Each row of a before or after table is a point. The points were changed in one or more steps. Then noise was added and the rows were shuffled. The steps act on how far a point lies along the listed directions, d1 being the first. Name the steps. A step turns or swaps two directions, mirrors them in a line or flattens them onto one, adds a multiple of one to another, or multiplies one. Angles are multiples of 10 degrees, from the lower direction toward the higher: turns from -170 to 170, lines from 10 to 170 but not 90. Use the fewest steps. Two steps may share a direction if one is a turn and the other turns, adds or multiplies; they go together, in the order done. Otherwise the lowest direction goes first.
In the rows, 128 means zero.

Directions:
(1): 161	110
(2): 110	95
Before:
113	134
133	133
140	115
128	124
130	127
137	115
131	128
133	116
156	98
125	146
123	147
125	125
142	101
128	131
After (14 x 2):
112	169
127	135
148	97
84	146
140	137
158	94
136	126
165	93
107	172
179	62
134	125
120	123
130	118
219	49
Steps: multiply d1 by 3; multiply d2 by 2

Directions:
(1): 106	95	161	141
(2): 145	88	98	130
Before:
153	168	130	131
137	194	132	119
113	97	131	138
107	187	167	125
126	117	145	127
114	139	140	133
105	102	148	145
119	124	107	121
119	52	130	143
127	168	136	127
112	183	152	108
110	182	158	125
118	181	149	128
103	132	172	132
After (14 x 4):
157	115	80	127
158	102	78	123
104	112	147	138
135	78	117	132
151	126	95	127
109	140	124	121
131	112	112	133
109	95	141	145
156	109	77	108
166	145	108	130
130	111	139	127
163	95	72	123
169	140	78	118
84	108	188	144
Steps: mirror d1 and d2 in the line at 10 degrees

Directions:
(1): 160	159	123	130	79	146	155	144	152
(2): 108	96	167	127	113	97	144	139	171
Before, 14 rows:
120	127	140	104	94	122	153	141	141
89	87	149	119	161	99	108	105	115
135	121	163	128	68	106	194	138	213
164	140	157	106	86	124	160	153	145
110	158	117	120	162	138	82	141	77
109	129	96	126	219	136	69	113	40
154	151	158	136	53	151	184	156	201
124	154	133	127	105	107	149	133	157
82	112	103	118	182	122	96	97	89
137	128	163	135	56	112	167	156	220
102	122	148	145	117	118	129	132	153
94	124	142	130	180	113	67	130	108
139	124	125	122	121	129	105	134	125
130	122	179	115	59	125	177	160	202
After (14 x 9):
109	118	137	105	113	120	143	135	125
106	130	143	146	119	126	128	123	147
125	122	140	124	118	116	132	117	132
147	157	102	128	149	149	106	139	90
113	106	152	124	119	99	160	119	173
126	168	122	123	137	138	99	148	102
114	112	152	139	128	134	143	131	152
111	145	132	124	125	102	132	125	143
115	142	104	122	128	136	128	116	120
136	121	128	118	119	127	106	136	128
105	108	152	131	116	102	132	134	177
139	118	160	102	125	114	139	141	118
106	105	162	113	117	116	146	136	164
122	152	142	133	132	133	92	148	133
Steps: multiply d1 by 0; multiply d2 by 0.7

Directions:
(1): 63	147	143	150	124	142	119	144	176	142	144	100	110	141
(2): 145	118	101	116	161	103	113	154	165	168	79	111	125	112
Before, 12 rows:
153	126	104	113	135	129	139	124	113	115	119	128	132	113
34	162	166	181	108	154	126	134	189	119	172	100	117	152
143	139	127	110	129	108	147	105	117	113	129	137	135	111
185	101	84	93	187	71	117	174	160	208	17	104	141	71
100	121	116	139	137	135	120	141	165	134	143	118	129	125
142	124	142	135	98	144	136	100	96	99	132	132	136	140
46	137	166	162	121	144	132	135	170	134	165	92	90	137
175	85	115	121	126	126	154	108	96	127	113	139	137	106
176	119	106	113	164	115	116	135	143	168	89	133	136	101
94	153	129	149	120	125	131	115	138	107	122	120	120	142
141	109	113	121	142	113	116	138	153	137	126	131	113	122
165	103	116	114	128	116	116	121	105	115	127	149	146	109
After:
106	121	128	140	118	147	127	121	133	107	166	137	134	131
132	131	102	118	143	128	129	141	143	136	111	110	123	112
19	155	147	157	143	133	110	185	231	199	105	60	104	119
99	144	133	143	152	136	112	147	187	172	120	107	116	120
142	108	109	118	143	109	102	143	152	145	107	124	132	108
124	141	170	159	82	157	154	78	73	56	193	164	151	147
111	121	127	133	132	128	119	133	160	129	146	124	107	129
173	112	117	122	124	121	125	114	107	122	93	128	137	125
125	145	127	139	115	123	140	98	106	90	124	136	127	140
138	137	118	108	142	100	141	117	141	132	114	127	130	108
111	121	174	145	99	151	156	92	76	78	189	142	113	136
141	88	107	125	147	117	138	138	153	164	89	111	123	103
Steps: turn d1 and d2 by -80 degrees

Directions:
(1): 152	140	163	132	83	146	139	89	155	147	166	123	157	84	123	121	115	138	81	139
(2): 157	157	115	176	151	145	130	131	114	123	120	141	187	165	102	126	129	99	99	91
(3): 164	71	143	114	155	131	138	169	142	121	95	144	151	98	86	120	120	168	121	127
(4): 120	156	149	132	167	130	64	131	128	111	121	130	100	139	130	90	102	151	78	153
(5): 81	120	110	166	109	120	132	132	114	123	154	176	151	130	139	118	82	184	144	117
(6): 167	137	130	160	102	87	149	182	126	108	138	138	100	137	154	170	127	132	93	151
Before:
97	87	95	129	139	95	123	180	101	113	131	147	95	136	157	158	120	151	191	121
102	108	118	73	109	116	152	104	130	132	106	96	95	133	128	129	169	96	187	132
116	144	108	142	134	139	126	97	124	144	123	114	112	144	153	128	136	80	146	113
120	116	142	107	153	127	100	143	148	127	103	140	72	129	151	105	145	140	125	164
161	148	125	152	100	131	158	120	139	140	151	125	164	140	114	138	148	101	118	92
135	144	122	191	125	146	109	133	115	119	153	168	142	131	128	98	104	177	79	118
166	152	131	153	184	148	98	162	117	113	92	126	129	170	117	132	129	103	84	119
105	116	132	118	114	134	112	127	145	117	159	150	152	94	123	88	89	180	130	124
136	183	126	135	112	139	125	85	133	138	146	104	121	147	153	129	150	80	97	126
105	158	133	138	118	113	122	110	121	130	155	106	86	133	155	125	129	138	98	152
135	202	123	165	141	112	95	153	119	106	145	112	107	176	165	130	126	87	77	122
100	151	108	132	129	158	143	76	111	143	147	127	154	144	128	123	163	84	172	93
148	132	133	110	131	167	127	91	122	155	111	103	163	114	72	94	134	91	137	95
After:
119	161	111	150	140	131	106	104	122	137	124	117	95	156	164	124	127	85	123	131
124	192	120	134	107	143	130	71	127	140	157	102	118	150	157	131	152	68	105	121
104	206	131	161	151	130	79	102	103	113	156	134	97	175	161	110	134	101	91	139
152	193	131	172	98	116	125	120	132	128	165	119	133	166	143	130	137	95	84	110
100	186	88	140	96	139	154	90	114	145	159	96	154	169	165	152	165	34	169	75
111	99	133	112	119	135	115	133	150	121	153	152	162	83	111	88	90	184	139	117
129	61	134	83	148	146	144	139	156	141	88	145	115	106	119	109	162	138	177	136
135	115	150	87	146	97	103	162	138	101	84	112	60	132	123	112	141	144	112	169
134	160	101	142	143	165	140	106	108	144	116	108	153	176	129	153	159	53	149	83
109	137	100	180	97	160	149	84	111	144	166	153	172	128	131	111	130	138	140	86
105	122	122	122	108	131	160	99	125	152	144	102	123	115	133	131	144	129	145	127
114	68	105	123	152	96	118	199	105	104	119	154	96	128	141	150	110	171	178	122
148	183	144	131	141	143	80	102	116	134	126	102	117	140	100	86	112	97	81	126
Steps: add -1 times d2 to d3; mirror d4 and d6 in the line at 120 degrees

Directions:
(1): 92	145	202	113	157	127	135	129	105	132	147	123	111	169	156	126	131	104	104	149	114	133	136	114	76	112	112	161	135	144	138	123	97	136	125	112	141	189	104	131	130	114	202	141	72	123	147	135
(2): 112	102	94	147	143	123	119	155	137	142	139	143	163	177	138	122	128	207	156	123	143	145	131	127	68	118	146	82	165	98	136	102	94	129	115	173	111	157	140	126	179	150	152	124	152	129	125	125
(3): 110	145	117	100	162	109	181	152	104	144	128	126	153	123	131	117	88	87	141	110	68	131	122	113	135	130	100	109	166	136	156	151	128	97	85	135	195	142	155	122	165	151	79	129	125	101	111	105
(4): 174	130	116	142	161	174	144	135	122	191	168	178	158	151	158	115	144	112	122	133	110	126	133	142	133	155	163	125	109	185	107	188	138	122	149	118	103	146	152	113	126	114	151	80	145	126	107	122
(5): 154	65	162	137	90	140	183	123	136	109	150	125	152	99	170	119	133	149	93	96	116	147	128	100	135	169	173	126	111	113	121	116	109	122	90	85	146	80	115	142	162	156	161	143	108	117	125	120
(6): 143	110	153	106	90	142	119	118	95	133	218	86	106	122	99	125	152	142	105	132	112	136	146	143	94	80	109	119	170	132	124	158	175	153	118	121	108	121	121	133	141	122	111	152	174	88	102	117
Before:
108	120	129	158	134	137	122	118	162	119	69	157	152	149	148	139	139	157	133	137	171	126	134	123	112	157	143	120	92	123	121	80	93	147	135	119	110	147	106	128	134	128	174	118	93	154	145	140
97	177	128	119	174	120	205	138	97	135	75	159	146	102	159	106	101	28	120	121	90	111	114	99	170	145	112	160	103	156	144	158	121	107	128	111	166	142	141	114	124	132	128	115	65	127	125	119
143	149	103	111	80	120	119	81	136	89	86	101	90	53	93	148	143	43	119	143	144	112	107	136	239	157	99	174	74	142	114	136	179	122	148	117	146	50	109	146	51	118	51	120	130	131	136	131
113	122	81	164	180	115	133	141	146	151	85	177	169	146	160	131	109	137	149	132	143	115	124	108	146	159	159	103	110	98	150	120	89	114	120	163	136	128	126	101	128	139	151	103	107	159	133	131
138	134	62	155	122	113	99	124	183	134	21	159	139	110	121	138	114	129	165	127	162	110	123	132	198	151	144	126	73	141	113	115	136	119	177	145	128	111	131	124	95	116	88	89	156	175	117	148
137	104	136	131	110	113	160	107	148	110	106	127	158	96	149	129	119	107	111	113	136	135	121	105	156	168	153	132	105	122	144	112	115	114	114	110	152	100	124	129	134	163	133	143	117	146	126	137
133	118	167	127	172	158	182	133	110	159	157	160	157	135	171	110	128	82	112	138	76	128	141	109	130	174	149	117	97	157	126	154	100	106	113	85	141	145	143	125	129	147	176	105	91	132	119	105
140	161	108	108	141	118	147	120	107	157	181	108	134	119	94	134	119	115	158	112	75	132	138	148	128	96	96	99	170	155	141	187	166	116	115	149	146	130	153	125	150	128	74	118	186	100	96	95
After (8 x 48):
118	122	83	142	175	113	149	149	116	160	129	154	171	142	149	126	101	130	143	125	109	123	130	108	131	137	139	90	151	102	162	147	113	113	95	165	155	131	129	101	154	150	123	117	129	128	114	118
103	168	143	104	160	123	215	137	71	142	126	133	140	99	147	101	106	32	108	122	70	117	122	103	151	120	98	152	134	156	150	179	147	112	115	114	170	140	144	115	140	133	111	127	92	101	104	108
139	106	139	121	107	114	166	107	136	114	127	116	158	95	146	130	117	103	107	109	121	132	122	107	150	158	143	123	121	125	152	119	128	116	106	106	162	99	129	133	144	165	118	146	130	130	116	129
135	131	69	127	121	109	120	132	157	147	58	141	142	106	113	132	103	112	164	117	122	114	131	128	186	133	121	113	110	145	124	142	155	118	150	148	156	113	142	125	120	124	56	95	172	145	98	130
137	115	172	119	167	163	183	135	100	163	180	152	155	134	167	110	132	83	108	138	68	131	144	112	121	161	139	114	108	158	126	165	109	112	105	84	141	144	143	125	135	145	170	110	99	121	114	102
106	122	130	140	138	134	144	122	143	127	94	147	161	148	141	134	128	142	130	130	138	130	133	124	106	143	127	111	123	124	133	96	105	137	113	119	138	152	117	127	157	134	148	124	103	129	133	126
146	153	111	127	132	122	122	107	128	149	155	118	132	127	98	140	131	130	155	123	106	129	136	151	132	106	117	111	140	149	129	167	152	127	142	144	116	125	143	132	125	116	99	112	174	124	107	108
145	151	103	110	80	116	126	85	132	91	89	101	91	52	95	146	140	39	119	143	135	114	108	140	236	152	96	173	85	142	113	143	178	117	143	119	150	54	112	143	56	123	41	123	135	124	128	127
Steps: turn d3 and d6 by 40 degrees; multiply d6 by 0.4

Directions:
(1): 69	119	123	135	116	84	130	109	90	96	144	152	119	138	138	104	132	111	152	99	165	121	108	138	84	175	101	117	140	170	128	83	104	168	117	131	148	142	168	85	133	134	132	126	120	124	123	114	157	128	199	100	139	138	197	106	106	120	113	145	129	115	102	161
(2): 96	76	97	114	138	140	101	139	92	145	135	155	95	103	145	100	161	130	124	140	114	149	140	116	113	115	158	127	64	118	181	122	133	98	125	162	115	128	159	125	73	184	130	108	167	140	114	153	132	128	149	132	114	155	146	152	118	150	146	136	127	103	128	44
Before (9 x 64):
174	178	155	125	123	139	155	130	180	127	107	95	153	150	129	157	98	143	113	134	132	131	134	122	172	113	126	116	172	117	99	148	137	127	137	100	131	122	86	155	185	78	132	137	112	118	142	115	115	126	74	143	115	104	88	125	144	111	127	115	164	136	139	166
131	135	130	122	146	120	119	129	142	133	128	119	114	141	131	131	122	123	128	141	113	137	140	126	147	125	137	121	136	121	137	132	116	130	126	127	120	142	120	133	137	105	132	132	127	121	117	124	139	130	102	127	117	127	120	121	127	138	123	132	132	125	141	133
97	100	92	145	123	127	120	127	95	115	143	141	117	114	145	101	148	112	149	111	140	130	125	127	115	152	124	121	114	140	157	107	121	134	123	133	138	143	148	101	118	133	139	116	152	129	119	126	134	125	164	133	132	138	167	132	113	128	129	124	124	106	133	122
32	141	131	164	106	49	149	93	68	58	161	151	133	161	138	109	114	105	176	62	213	107	100	152	47	231	67	113	187	199	106	48	77	206	114	133	161	175	201	40	163	111	128	130	83	124	115	107	168	131	249	67	157	138	241	90	83	103	88	145	126	105	73	227
161	163	154	143	123	125	136	133	163	117	142	110	157	137	102	157	98	128	133	119	133	111	112	127	138	142	97	133	175	138	78	136	114	167	124	110	134	130	109	128	166	99	130	152	111	110	140	91	136	124	111	142	141	100	104	104	133	107	125	128	128	142	123	200
178	160	145	142	119	163	142	147	163	132	120	96	141	134	114	150	98	151	117	139	115	124	153	130	149	104	133	136	145	105	103	160	116	115	142	109	114	89	89	159	156	91	129	128	139	136	115	133	133	138	74	131	104	104	89	137	147	123	129	119	127	149	142	161
119	139	136	136	118	103	146	103	116	98	142	128	140	143	129	131	123	130	134	113	152	129	105	129	114	150	101	117	159	141	110	118	115	161	116	112	138	142	130	114	160	103	131	127	120	126	140	106	122	133	149	122	124	132	158	105	123	104	105	119	132	142	119	162
185	166	159	126	140	142	141	128	178	141	122	99	155	134	107	148	96	146	118	128	99	103	132	119	176	94	124	136	173	102	88	160	142	117	155	110	139	130	78	181	166	70	118	142	110	122	156	117	85	137	56	153	131	92	54	111	165	130	144	106	133	162	154	163
173	152	139	121	119	139	146	140	152	133	105	95	154	124	105	149	133	134	122	139	110	123	152	140	140	123	138	138	137	109	109	163	142	108	133	111	116	108	110	152	139	109	132	149	114	132	132	140	119	131	70	142	120	132	63	140	143	118	142	124	123	126	153	117
After, 9 rows:
115	169	149	133	109	94	154	111	141	94	123	119	143	159	140	133	104	126	137	105	169	123	114	130	128	160	99	106	183	158	99	103	112	166	125	104	153	135	125	111	189	85	135	138	105	114	135	101	142	125	145	115	127	114	158	103	122	101	111	133	166	122	113	199
148	165	149	130	108	105	157	123	143	108	112	102	161	142	107	142	123	122	138	117	139	110	135	153	119	158	108	131	170	140	88	138	125	145	127	100	134	118	121	124	163	92	133	154	94	124	134	120	135	131	106	123	134	127	99	117	136	103	124	132	124	128	137	170
121	168	160	138	125	88	150	104	141	97	138	122	153	151	114	126	94	123	147	91	147	90	107	135	127	154	84	123	204	155	72	106	111	172	140	107	167	148	119	130	185	63	121	144	90	115	154	94	119	137	136	118	151	98	133	79	141	114	121	124	133	152	123	223
141	166	148	152	105	124	151	130	142	102	130	107	144	148	117	138	92	138	136	113	149	113	136	141	117	144	103	129	170	141	89	127	97	156	133	102	134	101	113	124	174	82	131	132	123	130	116	114	154	137	126	106	118	105	139	113	133	112	111	131	128	146	123	209
15	44	72	130	137	110	94	130	25	117	164	188	73	103	166	73	178	123	148	108	155	154	139	120	53	169	149	120	47	147	213	72	108	113	117	201	118	164	230	68	47	220	130	91	168	153	93	167	154	132	235	99	122	184	224	156	81	156	138	149	122	64	94	31
102	130	134	142	120	99	124	126	116	102	157	145	133	131	116	123	116	116	146	104	153	119	104	130	97	171	93	123	151	163	105	100	100	181	116	131	141	141	156	94	143	131	132	139	125	112	129	94	159	123	172	124	143	121	162	99	111	112	125	143	128	121	104	182
92	107	116	130	121	106	129	111	90	105	147	147	117	129	141	111	145	130	132	118	145	142	110	121	102	145	117	117	119	137	146	111	116	146	113	132	130	141	154	108	127	137	132	115	144	133	130	121	128	133	168	123	117	150	174	119	113	117	116	126	131	125	117	112
125	97	89	139	129	155	115	139	111	137	135	133	115	103	143	110	153	123	135	130	118	137	139	118	139	120	146	128	95	113	167	133	136	105	131	136	123	134	130	126	104	138	138	114	163	132	119	140	118	126	127	149	124	138	131	150	123	136	141	117	124	111	147	88
124	136	133	123	142	112	122	126	138	125	129	119	114	146	131	131	120	119	130	137	119	134	136	130	141	133	131	121	144	129	133	126	112	139	126	125	125	141	123	127	141	102	133	134	121	117	116	122	144	130	111	124	118	128	128	114	126	136	120	133	132	125	134	143
Steps: turn d1 and d2 by 70 degrees
